Rows are points. Each copy is the shape, with its points in the same order, stretched, turned, moved and blurred by noise. Say if it was mirrored as well.

Shape (9 x 3):
[[ -8 -64 -21]
 [-19  20 -16]
 [  1  14  39]
 [ 12  33  -6]
 [  4  -8  21]
 [  7  -5  16]
 [ 13  35 -18]
 [ -6  -1  80]
 [ 15 -28  14]]
Copy 1 (9 x 3):
[[  2 -41 -29]
 [ -3  41 -18]
 [ -4  23  40]
 [ 27  45   8]
 [  7   1  21]
 [ 15  11  18]
 [ 37  51  -9]
 [-27   7  78]
 [ 15 -12  15]]
Copy 1 is: only turned
Copy 2 (9 x 3):
[[ 48  16  42]
 [-19   9 -21]
 [-35 -48  12]
 [-11 -25 -35]
 [ -9 -31  12]
 [ -6 -31  11]
 [ -7 -20 -39]
 [-51 -66  39]
 [ 19 -31  27]]
Copy 2 is: mirrored
Copy 3 (9 x 3):
[[-26 -55 -49]
 [ -5  -4  20]
 [-20  42 -15]
 [ 19  19   5]
 [-17  16 -28]
 [-10  15 -25]
 [ 28   9  11]
 [-52  66 -34]
 [-10   0 -44]]
Copy 3 is: mirrored

Shape (7 x 4):
[[ 15 -10  58 -33]
 [ 19  -7  25  30]
 [ 31  -9 -16  19]
 [-28  35  -5  19]
 [-79  34  -1  -7]
 [ 36  15   2  21]
 [ 23  12  35  -9]]
Copy 1 (7 x 4):
[[  0 -34  50  10]
 [-10  29  23  20]
 [  9  30 -11  -8]
 [-20   0 -38  49]
 [-56 -43 -48  54]
 [ 25  24  -1  14]
 [ 17 -11  23  19]]
Copy 1 is: mirrored
Copy 2 (7 x 4):
[[-11 -28  63 -28]
 [ 12 -27  36  25]
 [ 29 -29  -3  23]
 [-18  28   6  25]
 [-66  46   3  -2]
 [ 37  -6  19  24]
 [ 13  -5  47 -12]]
Copy 2 is: only turned

Shape (12 x 8):
[[  3 -31 -14  45 -15 -10   7  18]
 [ 31 -25 -15  13 -22  25  -1  44]
 [ 17   7  34 -15  12 -13  36 -42]
 [ 36  38   8 -60  39 -31   3 -25]
 [ 36 -51  -7   4 -24 -49  34 -11]
 [ -3  -2  38 -36  14 -49  -4 -60]
 [  1  -7  -4 -15 -25  46 -47  43]
 [ 40   2 -22   4 -51  44 -48  17]
 [ 15  -9  63 -24   0   3  31 -23]
 [  8  -2 -27 -51 -17  11  13   4]
 [ 11   3 -45   4 -31  36  -9  10]
 [ 26 -62 -20  18   7  13 -13 -17]]
Copy 1 (12 x 8):
[[ -8 -12 -19  55 -12 -10  15  35]
 [ 30 -21 -18  33 -15  25  19  50]
 [-18  15  21 -39 -26 -17  35   6]
 [ 29  25   5 -67  14 -24  12 -10]
 [ 17 -36 -18  19 -35 -58  49  20]
 [-18 -14  26 -47  -1 -41   9 -25]
 [ 27 -37   8  22  19  64 -13  19]
 [ 39 -23 -17  30 -34  53 -19   6]
 [-15 -15  42 -37 -23   1  42  28]
 [ 29 -13 -13  -9   7  26  44 -11]
 [ 19  -8 -33  35 -14  48  12  -2]
 [-17 -46 -49   8 -21  -3   2  28]]
Copy 1 is: mirrored
Copy 2 (12 x 8):
[[-12 -38  -6  30 -23  -2   3  -9]
 [ 12 -21  -3 -10 -47   8  22  14]
 [ 19   1  13   5  74  30  -4 -14]
 [ 35  26 -35 -39  78  -1 -20   8]
 [ 33 -75   3  21  25   6 -18   0]
 [  4  -3   3 -16  83  12 -56 -31]
 [-14  17  -7 -49 -65  20  -7   5]
 [ 32  13 -15 -29 -74  23  -5 -23]
 [ 13   3  47 -13  57  34  -2  -1]
 [ 15 -15 -34 -31   6  53 -14  21]
 [  9  -6 -42  -5 -47  43   5 -11]
 [ -1 -53 -12 -19 -11   1  15 -45]]
Copy 2 is: mirrored

Shape (17 x 11):
[[-10  -6  27  65   3 -59 -36  -7 114 -12  11]
 [ 17  28  39  38  18 -13  48  27  -2 -31  -1]
 [-27  27   2 -26  54   1  -3  20  12  14  -2]
 [ -3  -7   6 -16 -17 -36  17 -21  -6 -26 -27]
 [-19  28   6  30  -2  16 -34 -25 -35  41   9]
 [ 10  39  39 -11   4   2 -12 -12 -32 -16   6]
 [-27  22  -6 -28  31  15 -11 -28 -19 -20 -13]
 [ 14  39  35 -12  -5  17 -31  34 -27  27   4]
 [-25  27 -21 -34  12 -23  66 -26  29 -18 -27]
 [ 24  21  -6 -10 -13   4   1   3  28 -28  -9]
 [-28   6 -16 -30  40  17 -24 -29 -31  11  -3]
 [-34 -44  -6   2 -13  -9  29 -22 -21 -13  13]
 [  0  15 -18  26  -5 -13 -23 -17 -11 -19 -25]
 [-14  16 -12  62   6  17  36 -26 -26  10 -15]
 [ 66  25  14 -22  -8  23  32 -29 -22   4  -3]
 [-29   0  41  80  88 -20  -8  -6 -32   1 -71]
 [-24 -29 100 -18  -6  16 -22  16  22 -26 -17]]
Copy 1 (17 x 11):
[[ -1 -20  27  15   0 -24 -24 -23 121 -12  33]
 [  9  36  28  35   6 -10  50  26   8 -24  13]
 [-25  53 -13 -31  55 -10   4  20 -10  16  17]
 [-19   0   4 -19  -9 -33  26 -23 -17 -36 -13]
 [-28  19 -15  31  -5  11 -26  -6 -37  35  20]
 [ -3  42  26   2  -6   1 -11 -11 -42 -17  19]
 [-30  37 -29 -21  36  -2  -6 -22 -41 -24   5]
 [ -2  44  32  -9  -3  15 -38  28 -41  24   4]
 [-44  45 -35 -32   9 -46  65 -22  -2 -33  -8]
 [ 16  27  -4 -19 -12  -5   7  -2  10 -31 -11]
 [-28  20 -34 -21  46   9 -18 -13 -52  17  13]
 [-47 -32 -13 -11  -6   2  45   0 -25 -17  19]
 [ -9   5 -19  33  -6 -27 -21 -16  -9 -22 -13]
 [-33  25 -33  58  -4  11  38  -7 -15   8  -6]
 [ 33  46   8 -14 -27  17  34 -33 -42   7  -3]
 [-39  15  19  98  95  -6  14 -22  -4   7 -20]
 [-40   0  84 -29  23  53 -10  -1   5 -29  -2]]
Copy 1 is: only turned
Copy 2 (17 x 11):
[[-14 -17  12  39 -35 -87 -44 -14  97 -12  20]
 [ 12  23  56  43 -11 -13  22  29  -1 -36   9]
 [-20  45  22 -35  26  -6  -7  -7  12   8   2]
 [  7 -12  10  -5 -20 -31  16 -27 -22 -19 -32]
 [-12  26  16  31 -18   7 -17 -54 -27  50  25]
 [ 23  24  42  -2 -18   8 -14 -34 -37 -14  19]
 [-21  26   7 -20  20  10  -8 -55 -25 -18  -9]
 [ 25  40  38 -13 -31  27 -31  -2 -24  34  18]
 [-21  32   1 -27   1 -37  64 -33  10 -38 -34]
 [ 23  19  -6  -3 -19   1  -2 -17  19 -28 -12]
 [-19  19  -1 -23  36  13 -10 -58 -27  21  -1]
 [-28 -49  -9   8  -5 -10  33 -17 -24   4   2]
 [ -3  19  -9  36  -7 -15 -23 -36 -16  -2 -20]
 [-27  22  15  72   0   2  37 -31 -16  10  -5]
 [ 73  19  28   2  -6  27  42 -43 -16  -8  -5]
 [-46  24  90  83  51 -22 -25 -18 -18  10 -43]
 [-16 -49  80 -29 -42  26 -33  -4   9 -20  -4]]
Copy 2 is: only turned

Shape (18 x 12):
[[ 18  43  71  -2   6 -47 -37  -8   2  24  36 -15]
 [-26  -4  44  -6 -26  13   0 -45 -29   5 -19 -44]
 [  9 -15  31  52  33 -22  29  -2  27  21  -7 -18]
 [-30 -23 -31 -13 -19  -7  11 -21  53  46 -17  40]
 [ -3  13  26   4  10 -28  15 -36 -32  -9 -32 -19]
 [ 31  12 -11  -8  23  68  -7 -66 -18 -43   3   3]
 [-35  -6  -5  31 -12  73   0 -49 -17  37  13   0]
 [ 27 -24  -3 -18  -4 -23  25  -1 -40  12 -34  -7]
 [-12   8   7  53 -20   1 -20  27 -12  10 -13 -35]
 [ 16   4 -40  36 -19 -11 -62   8 -13 -55 -50 -24]
 [ 35 -12  25  22 -44  27 -23  -3   1  -9  -9 -52]
 [ 21  -1  -8 -32 -38 -15  49  26 -11  46 -18 -18]
 [-28 -18 -19  -1 -23 -49  -2 -27 -49   4 -24 -66]
 [-12 -24 -10 -31  28   9 -13  42 -41   1   2  36]
 [ 13 -21 -35 -11 -16  -4  -6  31  -7  26 -19 -16]
 [ 13  -4 -13 -71 -23 -21 -10   6 -21  10 -58 -12]
 [ 16 -17  35 -38 -29  12 -16 -34 -36 -14 -13  56]
 [ 13  -2  24 -30  23  20 -27 -18 -43  44  -1  26]]
Copy 1 (18 x 12):
[[ 24  54  17   5   3 -82  13 -39 -10  -1  28  31]
 [-19  58 -40 -22   1 -25  34 -30  -1  -6 -50  11]
 [ 25  29  24 -10  -6 -25  52  30  25   1  -4 -23]
 [-60   2 -13 -37 -28  17   7   4  14  22  28 -25]
 [  1  35 -12  -4  -4 -26  44 -19 -29  -7 -33 -17]
 [ 30  46 -35  12   6  65 -15 -36 -12 -15 -11  13]
 [-36  63 -44  16  -1  35   2  27  22   6 -11  14]
 [  9 -11 -28 -43  -4 -18  25  11 -43  10 -42 -12]
 [ -6  25 -21  28 -36 -46  -8  24  24  -3 -34 -12]
 [ -2 -29 -14  49 -61  -3 -29 -32  11 -10 -63 -17]
 [ 32  23 -50  -5 -43 -25   2 -24  31   5 -43  19]
 [  7   3 -69 -62 -14 -42  15  16 -22  16   1 -28]
 [-29 -14 -55  12   5 -43  50 -20 -15   4 -58 -15]
 [-37 -13  -5 -27  27   6 -56  33 -29 -20 -24   6]
 [-10 -20 -40 -19 -12 -20 -21  14  -1  26 -23 -17]
 [-20 -17 -43 -58 -11 -28 -23 -38 -42  24 -41 -21]
 [-22  29 -22 -50 -30  19  -6 -23 -52 -15 -25  48]
 [-17  40  -9 -20  20  -4 -26   9 -35  32 -19  26]]
Copy 1 is: mirrored
Copy 2 (18 x 12):
[[-54  -3  65  43  -7   7 -63  10  23 -34   3 -31]
 [-47 -14  -9  12   2   9 -37  -2 -29  46   4 -36]
 [  9 -25  25  48  26   6  15 -11  16  10 -30  -1]
 [ 37  23 -38 -11 -43 -31 -19 -31  31  37  -8  22]
 [-24   3  25  16  10 -28  -5  14 -34  11 -11 -32]
 [-44  54   2 -33  39  34   2 -31 -41 -12 -20   5]
 [-38  44 -48  18  22  35 -37 -18  -8  63 -21  22]
 [ 30 -11   3  -9  15 -17 -26  23 -36  15  18 -12]
 [-31 -12  -6  36  34   0 -10  16  22  30  40  -8]
 [-35  14 -18 -14  57 -52  19  -3   0 -12  62 -27]
 [-33 -18   3   3  47  38 -26 -27   1  25  52 -24]
 [ 50 -10   4   5 -27  18 -32  25  -7  40  51 -13]
 [-14  -9 -43  42  14 -38 -25  15 -55  16  30 -62]
 [  0 -14 -16 -24   1 -17 -29  48   2 -21  13  51]
 [ 28   1 -37  -5  12   3 -22  19  14  11  48  -3]
 [ 19  -3 -15 -53 -24 -23 -35  29  -7  12  45 -38]
 [-29   3  30 -53   3 -31 -64 -14 -27   3  11  28]
 [-22  24   7 -26  17  12 -76  33   5   3 -24   8]]
Copy 2 is: mirrored
Copy 3 (18 x 12):
[[  7 -50  64  32  15 -46 -32   2  13  16   4 -51]
 [-19 -14  66  27 -37  14   6  -4 -34  -7  12  13]
 [ 21  -7  -1  67   7  26 -32 -10 -20  16   5  -9]
 [ 50   8  -5 -50   0  40 -28 -20   4  -1 -13  32]
 [  7  -3  33  34  -8 -15  21   6 -49 -20  -3 -13]
 [-30  37  37   5  47  12  71  -8  23 -28  43  19]
 [-22  20  50   6  18  36 -11 -30 -14  13  50  81]
 [ 42  -9   8   7 -19   3  48  15 -46  21   8 -14]
 [-39 -11   8  28 -11  -4 -30  26 -31  51   0  13]
 [-71  -7 -26 -15  11 -18  33  42 -22  35 -44  -1]
 [-38 -16  38  32 -27  12  16  18  19  53  -3  -2]
 [ 59  17  22  -4 -55   2  15  16 -21  43  18 -18]
 [-20  -6   5   5 -47 -16  23 -22 -89  23  -2 -13]
 [ 23 -28 -15 -32  27  19  11  36 -29   7  58  -6]
 [ 13   4  -9 -26  -9  17  13  17 -29  54   9  -8]
 [ 31   1  26 -52 -26   8  49  36 -40  12 -12 -40]
 [ 35 -53  49 -22   7  -1  48  29  19 -20   9  23]
 [ 30 -21  61 -14  47  11  22   7 -25  14  37   2]]
Copy 3 is: mirrored
Copy 4 (18 x 12):
[[ 11   6  48   0 -25  24 -27 -16 -44  65 -42  40]
 [ 14  36  24  15 -40  39  31 -17 -35   7  40 -29]
 [ 21 -17  40  56   4   7  -2 -46  19   7 -20  -3]
 [ 18  39 -26  28   0 -12  26 -33  37 -29  30  65]
 [  5   3  10  25 -29  19  11 -58 -52   9   7 -29]
 [ 24  11  -2 -29   4  72 -12 -15 -38 -57  -6 -10]
 [-13  39   3  25   6  93  33  -4  -3 -35  40  19]
 [ 20 -38   3  10  -5 -14  30 -43 -31   9  35 -14]
 [  5 -11  -9  45 -21  35   7  17  -7  44  -1 -16]
 [ 45 -24 -74  36 -38  17 -44  12 -37  28  -3 -31]
 [ 57   2  10  11 -29  54  13  34 -11  42  20 -21]
 [ 23 -24   8  -3  -1  -8  79 -28   4  38  46  12]
 [  3   2 -19  25 -28   8   5 -52 -26  59  72 -49]
 [-33 -24  -2   1  23 -31   6  18 -26 -21  -3  14]
 [ 15 -17 -27  13  17  -4  21  -4   0  34  26   4]
 [ 33   6 -28  -8 -17 -34  40 -19 -57  17  32  -3]
 [ 16  -5  12 -17 -51   8   1   8 -55 -38  28  39]
 [ -9   3  24  -1  21  17  12  -8 -72 -13  18  37]]
Copy 4 is: mirrored
